Every row gives one point. A path goes straight from each point to the next, and from the last back to the first. The post is the endless flat space through its rows: a point in 2 columns, a line in 3, a plane in 4, and so on, so that a path can go around it. How many times does the path go around the post? Going back the other way cancels.
In the rows, 128 means zero.

Post (1 x 2):
[[105 112]]
Path (17 x 2):
[[ 70  84]
 [102  47]
 [135 111]
 [124 149]
 [ 84 123]
 [ 58 121]
 [ 93  87]
 [ 74  64]
 [ 86 136]
 [138 190]
 [161  80]
 [157  63]
 [152 181]
 [ 94 156]
 [147 173]
 [142  92]
 [ 87  43]]
Times around: 0

Post:
[[139 162 105 118]
 [149 170 136 116]
 [114  62 139 138]]
Path (25 x 4):
[[166 106 177 156]
 [111 115 154 161]
 [138 177 197 105]
 [158 141 207  88]
 [137 114  29 105]
 [123 112 154 119]
 [147 234 176 123]
 [161 216  40 121]
 [157  19 180 124]
 [ 72  59  63 100]
 [ 79 163  34 117]
 [105 101  88 158]
 [128  97  81 138]
 [121 131 107 139]
 [115 151 120 117]
 [132  69 130 105]
 [180 168  79 126]
 [150 143 148 152]
 [122 218 167 111]
 [173 222 181  91]
 [162 131  61 122]
 [184 128 201 153]
 [110 146 166 142]
 [125 136 137 105]
 [114   7 167 140]]
Times around: 2

Post (5 x 6):
[[138  98 158 111 153 180]
 [110 112 154  88  97 165]
 [ 82  58 156 153 130 163]
 [104  79 160 138  79 107]
 [153  88   7  83 164 104]]
Path:
[[228  82 215 122 144 156]
 [117 120 113  81  77 183]
 [193  90 175 127  95 146]
 [139  24  86 113  90  44]
 [109  90 174  76 152 141]
 [142 125 117 121 145  90]
 [ 79  98 169 179  94 143]
 [179 117 173 127  36  92]
 [124 109  86 167  88 109]
 [116 127  67 129 140 118]
 [148 114  83 103  69 135]
 [149  82  77  55  57 116]
 [139 103 139  29 113 148]
 [ 50 104 213  95 106 196]
 [114  71 134  95 118 121]
 [116 104 132  93 116  62]
 [151 122  78  91 144 113]
 [134  95 127 153 127 135]
 [166  92 148 111 108 135]
 [ 94  85 157  97  74 136]
 [145  43 149 128 122 186]
 [154  64  63 117  85  63]
 [148  64  96  67  85 109]
 [148 104  59  66 105  68]
 [190 100 121  63  57  98]
 [104  69 126 145  39 142]
 [156  68  85  91 146 149]
 [156  78 129  49 128 118]]
Times around: 2

Post (8 x 9):
[[151 100 132 126 137 177 125 126 160]
 [130  56 141 118 136 115 151 125 141]
 [191 113 179  54 135 118  96  61 183]
 [165 108  73 157 172 121 139 149 135]
 [147 103 111  88  62 130 136 146 105]
 [173 114 130 140 112 114  97 146  76]
 [105 129 161 110 120 109 176 113  85]
 [ 49 196 145 125  93  65 106 142  19]]
Path (28 x 9):
[[ 92  95  95 112  25 135  90 143 150]
 [148 193 133 134 146  90 130  81 143]
 [109  36 148  93  87  71 161 100  99]
 [154 100 121 119 155  98 143  77  90]
 [180 120 209  84 101  68  44  72 109]
 [110 124 200  81 111 120  95 101 148]
 [ 89 118 232 138 141 162 123 103 129]
 [130  88 186 100 109  50 216  83 100]
 [109 152  93 122 117  83 168 108 102]
 [132 103 139  55 110  80 172 103 192]
 [159 143 205  79 112 115 103 120 105]
 [108 137 133  97 136 106 137 138  75]
 [ 82  78  56 147 172 240 152 156 186]
 [215  88 165  70 216  74  90  87 191]
 [ 90 133 211  55 146  87 127  74 172]
 [ 90 203 134  82 109  56 124 154  33]
 [142 147 100 105 166  59 102 109  74]
 [125  81 152 205 126 129  61 113  78]
 [136  99 150  92  58 113 151 132  99]
 [187  74 179  97  81 121 147 158 102]
 [109  96 198 106 166 126 111 120 117]
 [191 129 172  49  53 163 121 133 144]
 [156  63 111 196 105 133 137 199  87]
 [223 125 126 166 238  60 117 133 115]
 [ 92  98 108 173 170 135 131 172  75]
 [138 222  64  73  86  16  99 146  28]
 [125 134 137  58  70 227 129 142 133]
 [133 164  97 145 162 134  54 108  81]]
Times around: 2
